Each row is a point. The window is the flat piece filled in between its corners: a triangle in 3 columns, a solid with four corners in 4, and so on. A path goes straight from each point to the next, and from the last back to the first. After which points does the path pass through the window?
In the rows, 128 means zero.

Window (4 x 4):
[[ 72 127 139 122]
 [ 60 195  73 110]
 [151 132 207 128]
 [189  80 188 127]]
Path:
(1): [139  95 180 162]
(2): [102 125 141 178]
(3): [ 91 117 154  71]
(4): [ 78 155 129  55]
(5): [ 76 156 107 167]
(6): [148 111 161 175]
(7): [136 129 176  76]
(8): [198  70 241 113]
(9): [205  75 233 156]
(10): [ 97 137 126 168]
(11): [ 95 139 135  92]
(12): [137  91 192  81]
Through the window after points: 2, 4, 6, 10

Window (8 x 8):
[[198 118 102  73 170  21 121 126]
 [200 189  67 141 155  83 104 153]
 [162  93 207  96 167 186  87 153]
 [  7  68  95 160 109 131 160 141]
 [ 80  68 114 119 133 100 238 140]
 [101  95 179  44  68 126 156 132]
 [211  81 172 186 160  77 124 147]
 [ 88 145 155 176 170 104 135 146]]
Path:
(1): [134 100 121 118 135  92 132 228]
(2): [147 108 121 133 137 129 154  44]
(3): [ 65 121 119  72 114 148 188  61]
(4): [ 54 108 123  57 113 115 182 162]
(5): [ 87  77 167  81  99 119 168 165]
(6): [ 96  82 162  93 114 140 171  42]
(7): [195 120 153 115 164 107 125 104]
(8): [187 115 157 105 166  82 126 190]
(9): [ 89 107 140  94 127 108 137 221]
(10): [106 112 132 114 122 142 146  68]
(11): [145 100 145 103 139 134 140  75]
(12): [131  95 143  90 132  95 126 210]
Through the window after points: none

Window (11 x 11):
[[ 63 117 140  82  68  52 198 144 148 177 133]
 [155 149 173 197 134 132 133  93 114  68 136]
 [ 76 222 206  85 102 132 161 136 122 150 124]
 [ 55 124 239   7 156 150 197  86 108 101  87]
 [ 93 112  90 174 124 103 150 196 123 106 120]
 [ 88 133 127 193  55 193 133 133  85  99 117]
 [ 37  76 139 153 140 154  75 129 185  54  97]
 [127  93  17 111 142  76  98 103  77 208 122]
 [176 162 106 137 166 121 201 105 160 179 152]
 [139  88 115 132 108 143  73 168 140 155  97]
 [157 199 120  64 117 111 141 104 173  84 117]]
Path:
(1): [ 83 119 194  58 129 143 154 133 111 105 177]
(2): [ 87 116 123  71 115 124 145 134 118 145 148]
(3): [ 92 136 116 103 118 106 153 120 136 157  46]
(4): [ 86 119 136 167 117 125 135 113 156 111  38]
(5): [ 86 109 130 127 120 152 112 140 141 103 158]
(6): [102 138 132 104 145 129 132 165 122 107 227]
(7): [115 130 108 167 111 103 183 131 144 143  20]
(8): [ 71 146 180  90 135 126 175  89 137 120  40]
Through the window after points: 4, 6, 8

Window (14 x 14):
[[ 99 123 125 110 131  48 129 158 118 128 159  48 146 132]
 [117 182 120 159 100 151 131 141  86 147 145 109 176 111]
 [151  90 205 160 109 130 120 100 112 120 142  96  98 145]
 [156  82 188 141  99 155 101  93 168 117 192 151 121 145]
 [127 106 147 110 228 130  98 187 104 190 127  95 135 119]
 [119 105 100 106 142 154 101  78   7 171 163 143 145 119]
 [118  99 153 136 100 159 110  84 162 163 144  66 123 149]
 [161 125  94 138 101 154 153  77 147 116 170 171  78 134]
 [ 84  74 124 137  84 125 130 200 154 125 148  80 133 128]
 [111  72 143 131 244 173 115 112 137 142 122  93 153 151]
 [102 122 129 161 125 120  85  95 141 113 176  85  83 152]
 [101 229 144 102 106 159 136  72 130  91 126 152  99 134]
 [171 102  98 105  79 171 117 225 181  79 136  88 154  99]
 [ 97 109 116 141 120  80  80  65 152 120 103 113 117 165]]
Path:
(1): [120 120 135 133 130 146 123 116 132 125 160 107 122  72]
(2): [102 122 155 137 129 132 116  79 125 141 146 113 117  96]
(3): [121 143 128 136 118 139 119 103 106 151 154  93 129 242]
(4): [139 117 128 136 115 140 119 152 148 141 153  96 114 220]
(5): [111 114 142 139 122 130 119 114 156 119 141  97 122  94]
(6): [108  92 143 147 116 126 118 111 143 120 145 105 120  56]
(7): [122 104 148 133 102 139 120 149 135 125 153 102 122 170]
(8): [148 118 119 125 121 151 128 120 130 133 152 130 117 197]
(9): [115 109 125 150 128 142 133  71 155 119 158 123  97  44]
(10): [118  88 150 143 127 140 113 121 151 120 133 100 142  37]
(11): [142 111 139 110 122 151 132 160 122 147 138 108 138 207]
(12): [156 128 123 125 111 154 139 161 115 138 157 111 136 212]
Through the window after points: 6, 8

Window (14 x 14):
[[201  28 154 199  99  78 130  90 196 194  88 105 111 117]
 [ 85 128 144 201  81  54  31 191  54 115 151  60  75 118]
 [231 155 171 233 152 206 180 110 161  12 171 118 186 136]
 [159 191 101 178 187  27 211 187 102 127 186  70 155 131]
 [ 37 131 101 173 197 199 104 136 211  21 137  73 108 106]
 [208 160 163 167 159 200 145 138 147 200 214 134 204 120]
 [174 186 149 106 107 194 190  97  79  90 182 200 204 153]
 [147  93 124 224 179 100  16  51  31  90 146  91  86 124]
 [150 154 104 228 102 123  91 174 147  78  69 197  83 121]
 [ 90 117 211 215 134  82  35  70 112 104  62 214 194 141]
 [234 141 231 116 128 111  80  73 137  66 114 173  65 137]
 [ 85 125 138 137 138  99  82 178  97 189  26  62 107 144]
 [109  64 164 119 206 232 149 195 112  45 145 144  91 112]
 [217  72 145  56 149  97 119 163 170 120  76 160 196 150]]
Path:
(1): [130 104 156 173 160 121  85 115 120 114 151 125 106 217]
(2): [145 120 176 159 147 117 101 125 101 101 120 114 161  75]
(3): [157 121 148 165 138 126 107 102  95 112 108 125 138  57]
(4): [148  99 155 180 150 132  96 109 117 100 142 143 124 181]
(5): [170 102 152 185 146 145 127 141 161 139 150 126 131 194]
(6): [188 127 160 173 135 144 132 112 135 121 136 122 159  55]
(7): [178 127 161 121 143 119 118 121 102 104  83 136 146  18]
(8): [176 119 174 143 138 123  95 136 159 114 130 144 110 244]
(9): [141 122 169 189 142 125  99 117 131 135 146 162 155 196]
(10): [152 135 171 172 136 129  96 115 118 121 115 146 172  78]
(11): [153 131 155 146 145 113 116 126  98 111  91 117 151  39]
(12): [135 115 158 172 149 117 114 141 133 118 123 134 119 182]
Through the window after points: 3, 5, 7, 9, 11

Window (14 x 14):
[[124 111 113 149 147 131 156 105 115 115  97 134 214 136]
 [135 146 111 101 173  82  79  62 249 165 172 142 103 106]
 [142 137 115 103 134  24 148  53 108 176 118 132 131 141]
 [178 164 168 142 145 131 138 177 167 148  96  74 119 125]
 [131 143  89 134 118 142 123 149 149 130 147  89 156 128]
 [132 109  91 145 162 144 176 124 106 160 113 133 133 138]
 [120 145 119  91 148 155 115  83 160 116 111 101 116 126]
 [150 142 137 150 109 154 149 109 120 185  77 162 127 123]
 [103 122 172 133 121 142 140  87 140 133 129  92 124 117]
 [124 184 161 107 125 100 183 226 154 151 103  87 142 168]
 [131 123 102 142 118  59 175 131 123 109 102 144 142 149]
 [112 140 112 126 187  96  69 115 134 124 151 142 126 131]
 [145 168 156 118 148 152 155  88 103 107 151 120 135 129]
 [215  79 176  60 131 161 116 131 153 110 162 124 177 122]]
Path:
(1): [133 137 146 101 139 128 146 122 132 132 132 119 138  85]
(2): [147 119 145 135 130 146 131 101 147 137 118 110 137 174]
(3): [146 139 134 132 141 132 126  97 140 122 137 116 125 183]
(4): [134 151 143 109 153 112 148 118 120 141 129 125 145  71]
(5): [142 139 130 116 148 113 156 128 143 141 125 127 137  87]
(6): [152 127 142 137 139 120 128 127 144 145 130 117 143 163]
(7): [140 132 145 141 127 134 145 110 139 135 114 127 128 202]
(8): [132 150 131 106 148 107 150 127 137 146 114 120 134  95]
(9): [125 141 109 105 148 103 129 121 145 143 135 136 127  83]
(10): [136 140 127 129 152 107 122 104 157 132 136 124 134 151]
(11): [154 144 145 123 135 128 131 120 145 145 126 114 120 162]
(12): [138 135 135  93 130 108 144 129 136 153 119 129 140  51]
Through the window after points: 1, 3, 9

Window (14 x 14):
[[118 119 138   7 111 155 111 151 156 133 188 150 144 127]
 [136 228 150 163 148 142 108 144 163 133 150 114 178 129]
 [ 98 159  97 157  90 110 147 150  86 109 134 132 126 117]
 [123 118 152  79 114 122 157  86 109 121 127 141 178 123]
 [ 98  85 131 142 120 155  74 134 110 134 174 138 129 127]
 [146  91 142 150 135 132 132 155 124 160 146  46 125 113]
 [142 113 168 162 138 137 138 101 160 126 112 170 101 105]
 [155 112  92 152 131 144 147 155 123  81  88 132 124 113]
 [112 105 118 163 143 139 151 158 114 133 162 116 143 110]
 [139 103 161 156  91 173 159 134 118  27 166 131 157 129]
 [161  97  69 143 147 100 105 149 104 135 152 119  99 104]
 [161  87 129 125 105 149 151 144  90 143 128 160 123 103]
 [102 129  68 122  36 121 169 109 164 132 137 142 154 109]
 [122 148 149 152 146 172 147  29 114 106 123 152 123 123]]
Path:
(1): [130 112 134 145 111 141 136 133 118 114 157 141 134 169]
(2): [129 113 111 153 130 125 154 146 122 141 151 132 123 184]
(3): [120 121 137 139 123 145 128 138 121 118 144 110 145  57]
(4): [125 161 140 133 132 147 124 125 138 120 138 125 156  88]
(5): [142 156 138 137 126 137 135 122 132 134 152 140 148 177]
(6): [135 116 121 135 134 135 152 117 130 134 140 144 123 169]
(7): [128 122 133 121 121 139 128 123 125 118 142 139 133  94]
(8): [112 117 117 124  98 136 111 120 122 116 133 116 139  46]
(9): [125 109 105 141 103 134 143 133 136 140 156 132 134 160]
(10): [138 131 134 144 127 143 144 114 133 123 134 145 128 142]
(11): [125 135 135 142 124 146 127 114 132 113 124 134 136  73]
(12): [125 125 139 115 109 154 129 130 125  93 150 130 149  81]
(13): [135 111 132 131 118 145 152 137 134 114 162 135 131 193]
(14): [140 107 141 146 135 142 139 139 123 118 145 131 132 171]
(15): [129 134 149 134 140 155 117 130 116 101 145 123 138  44]
(16): [105 115 132 137 114 157 106 128 113  95 152 124 147  62]
Through the window after points: 2, 4, 6, 8, 10, 12, 16

Window (14 x 14):
[[ 62 111 148  31 131 115 103 140 111 157 104 153 129 129]
 [206  48  88 125 140 166  78  62 173 104 127 108  16 153]
 [ 78  97  80 109 103 133  82 116  85 116  87 105 190 132]
 [151  72  61 151 160 159 121 147 220 166 104 107  73 129]
 [ 59 125  99 128  52  75  53 118  81 176 148 154 145 127]
 [185  61  79 133 227 156 111 106 123 181 156 102  60 157]
 [ 88  87 119  71  52 130 153 144 114 193 147  71 175 133]
 [ 94 195 104 133  95 109 109 157 154 108 232  33 177 112]
 [ 40  69 136 144  88 130  88 158  47 107 143 144 100 110]
 [161 109 107 157 156 239 100  88 182 169 149 115  88 155]
 [163  42 151 154 182 147  88  93 209 165 138  81 115 146]
 [197 184 143 154  29  87 133 187 118  89 162 121 217 125]
 [187  82 112 129 150 181  34 157 154 166 122  68  66 153]
 [152 200 147 191  86  98 128 128 114 120 129  47 113 134]]
Path:
(1): [161 116 107 112 115 151  82  93 107 141 131 105 113  37]
(2): [168 132 114 148 109 132  92 108 116 148 123  92 128  21]
(3): [ 99 125 118 140 109 118 121 152 144 123 132  87 122 249]
(4): [128  89 106 133 127 150  68 151 149 128 137 103 100 247]
(5): [153  93 111 123 133 160  69 137 133 160 121  83 102 103]
(6): [168 131 128 115 123 146  85 114 124 161 132  93 114  44]
(7): [121  97 111 149 107 130 104 162 150 135 132  81 113 233]
(8): [120 108  90 132 102 140 117 149 147 129 142 112 105 226]
Through the window after points: 2, 4, 6

Window (14 x 14):
[[140 182 113 103 132 109 124  81 139 118 100 158 122 133]
 [ 85 163 122 118   7 111 132 103 124  78 156 119 108 134]
 [133 160 139 117 146 128 159 145 170  93 112 132 149 131]
 [106 128 119 182 102 100 107 113 102 127 101 115 143 147]
 [154  89 129  85 173  29  76 157 127 105 133 156 128 133]
 [108 151 107 123 156 141 100 129 141 105 226 240 126 150]
 [153 165 126 134 145 128 156  85 137 102 150 130 151 125]
 [112 161 130 111 111 128 126 107 149 137 139 110 152 134]
 [144 153 101 103 156 133 120 151  97 105 111 124 140 134]
 [137 194 101 112 162  94  94 105 141  96 112 105  94 107]
 [128  93  24 125 152 114 134 117 127 133  99 138  92 120]
 [107  67 141 106 136 135 128  84 140 108 123 166 109 142]
 [ 88  70 140  91 161  64 156 129 116 115 118 142 122 144]
 [156 186 137 121 118 145 134 124 134 147 130 140  62 139]]
Path:
(1): [121 158 149 112 131 121 125 140 123 105 130 166 143  65]
(2): [125 152 131 114 139 105 121 104 150 106 142 132 114 183]
(3): [124 131 113 111 148 103 128 119 133 101 139 156 108 161]
(4): [120 128 121 121 144 107 116 126 121 112 135 168 119 106]
(5): [109 130 126 125 122 103 123 106 132 118 135 156 114 101]
(6): [121 127 110 115 133  99 128 104 151  95 141 129 118 205]
(7): [123 127 102 122 129 110 128 102 139 115 128 132 114 154]
(8): [117 132 107 131 121 106 131 110 132 131 121 152 111 104]
(9): [124 137 142 131 125 122 131 108 124 129 130 159 130  79]
(10): [130 142 115 122 135 117 133 101 138 104 132 125 135 157]
(11): [138 152  91 112 151 114 136 113 133  96 127 115 122 189]
(12): [135 143 109 119 142 121 122 123 118 118 120 142 128  93]
(13): [121 124 123 116 140 115 129 131 119 129 131 169 127  76]
(14): [132 139  99 116 163 105 119 107 142 106 134 132 116 206]
(15): [136 148 102 116 140 110 124 112 136 103 134 142 104 168]
(16): [123 142 115 120 135 111 124 123 121 115 132 159 108  77]
Through the window after points: 9, 11

Window (14 x 14):
[[ 92 141 131  30 168 127 137 128 119  88 175 178 114  86]
 [157 168  95 163  85 114 136 171  73 157  49  38 122 127]
 [174  79 137 150 178 174 172 158 122 114 146 181 185 149]
 [152 134 175 173  86  89 145 112 135 135  18 100 138 141]
 [100 153 162 191  83  92 112 188 130 189  95  29 138 107]
 [109 228 136 140 131 113 135  80 129 117 124 202 156 121]
 [123 115 149  98 196 188 122 193 118 171 123 195 101 117]
 [ 56 121  70  97 135 131 151 112 133 159 156 176  83  90]
 [ 77 199 145 169 128 154 160 112 150  69  76 136 132  82]
 [103 167  92  55  59 150 147 171 166 156 158 146  78  86]
 [124 150  89  92 161 102 149 175 161 122 182 184  44  92]
 [165 165 134 146 114 139 144 113 147 181  93  21 102 129]
 [ 99 157  44  45 157 120 114 149 199 130 138 163 117 100]
 [163  96 129 138 159 181  74 121 124  88 146 195 129 118]]
Path:
(1): [135 145 116  97 150 118 140 138 121 130 125 139 123  61]
(2): [ 96 154 114  92 124 131 134 151 128 114 140 142  94 153]
(3): [102 161 134 144 103 121 127 158 135 144 109 101 119 136]
(4): [147 152 136 139 108 104 135 147 128 185 113 106 143  29]
(5): [139 147 126 128 109 130 145 133 145 155  94 113 130  71]
(6): [ 82 160 141 120 122 151 111 148 120 125 115 110 110 208]
(7): [ 90 147 132  89 130 135 123 144 135 106 139 139 101 159]
(8): [144 154 124 115 154 125 152 135 123 159 132 162 151   7]
(9): [141 145 127 142 121 131 140 128 133 162  92 139 132  54]
(10): [ 86 162 134 135 115 108 133 133 138 129 123  96 108 195]
(11): [110 142 139 119 112 132 135 139 136 120  98 133 107 164]
(12): [136 150 130 127 122 117 140 135 143 146  93 138 127  88]
(13): [145 145 131 128 105 113 146 135 151 164  91 125 118  51]
(14): [105 154 133 120 103 137 135 138 133 103 101 128 113 188]
(15): [ 91 137 122 118 140 154 123 137 130  93 140 133 114 197]
(16): [141 156 118 117 138 139 147 126 144 139 117 147 120  86]
Through the window after points: 1, 3, 7, 9, 11, 13

Window (14 x 14):
[[154 144  43  67 129 104 162 154  89 120 201 127 145  88]
 [139 147 139  82 173 165 120 100 135 138 104 146 105  71]
 [ 72 124 110 158  66 110  97 249  98 159 157 125  98 126]
 [100 148 107 115  50 154 110  55 153  80 117 121 147 114]
 [ 99 100 136 171 111  78  96 131 156 112 114  63 174 236]
 [190 123 157 169  61 193 141 149 147 176  43  77  90 118]
 [133 153  31 117 117  98 131 105 117 227 113  35 146 118]
 [100 122 101 164 103 196 132 140  61  90 121 107  81 115]
 [102  68  30 174 177 134 177 139 103 143 161 127 170 131]
 [212 118  92 187 191 132 134  85 107 221 150 128  99 101]
 [ 94 181  93 156 121 158 210 174 157 129 119 101 121 174]
 [147 184 191  55 142 154 140 136 125 167 200 128 163  52]
 [161 144  97 144 167 109 176  25  88  87 105 163 216 105]
 [152 179 129 169 152 205 139 208 126  77 146 154 164  82]]
Path:
(1): [124 143 105 141 151 119 150 138 141 130 157  96 139  88]
(2): [122 149 126 143 132 134 168 132 127 127 149  95 111  84]
(3): [145 155 106  94 129 171 131 146 122 174 133 138 173 144]
(4): [159 148  87 109  96 197  95 127 110 180  80 140 168 171]
(5): [ 92 126 116 177 136 104 175 124 146  60 144  97  79  57]
(6): [152 122 102 189 152  98 189 109 122 114 156  66 145  98]
(7): [130 131  90 136 123 143 123 123 110 151 124 133 160 147]
(8): [111 144  73 107  96 148 108  91 109 134 123 161 189 152]
(9): [122 133 130 153 101 125 138 108 143  98 123  87 125 112]
(10): [131 136  95 157 124 115 140 135 113 127 127  89 135 106]
(11): [152 128 106 143 112 161 146 124 122 157 131 129 145 164]
(12): [157 163  60 110 136 190 111 129  70 207 131 124 151 175]
(13): [129 134  99 141 134  93 159 148 132 160 130  77 134  84]
(14): [ 88 118 109 198  92  78 148 134 171 122 126  58 100  77]
(15): [133 135 108 103 117 162 105 121  94 118 130 130 172 196]
(16): [137 138  80 127 120 154 144 133 118 146 125 135 155 132]
Through the window after points: 2, 8, 14

Window (14 x 14):
[[125 143 112 139  91 105  69 168  68 158 181 116 106 137]
 [138 118  92  90 179  86  45 148 148 176 137 116 118 130]
 [175 140 159 104 125 130 141 128  66 134 146 170 136 102]
 [148 190 121 187 122 145 113  99  97 133 103 138 190 179]
 [212 129 188 143  61 126 165  87  49 157 133 112 135 154]
 [104 182 125 128 161 136 140 128 146 193 155 128  85 108]
 [ 98  97  79 106  76  87 106 105 143 153 106 131 138  51]
 [124 128 131 117 122 181 114 145 155 102 114 140 130 153]
 [ 72  91  89  92  83  96 143 152 101 149 150  81 160  84]
 [122 152 154 179 126 161  99 194 124 114 118 113 146  67]
 [ 82  82 146 111  97 121 121 162 170 195 206 130 147 132]
 [172 113  81 114 101 126 166 142 141 129 173 135 145 142]
 [136  64 136 134 113 126 159 132  83 176 149 145 110 112]
 [109  96 135 106 144  61 127 183 128 103 148 143  89  80]]
Path:
(1): [111 116 114 100 120 136 111 249 125 181 127 130 124 133]
(2): [137 146 138 127 110 101 129 160 112 165 138 144 128 126]
(3): [112  89 102 121 134 159  81 109  91  94 177 103 138 101]
(4): [131 140 127 142 137 123 109 131 128 135 162 139 111 108]
(5): [136 131 154 109  98 126 150 186 106 202  98 130 134 139]
(6): [143 113 134 109  89 121 149 190  98 190 115 153 144 144]
(7): [118 129 123 140 120 138 130 101 119 101 173 113 125  82]
(8): [125 122 126 150 119 113 123  83 133 133 159 117 140 103]
Through the window after points: 2
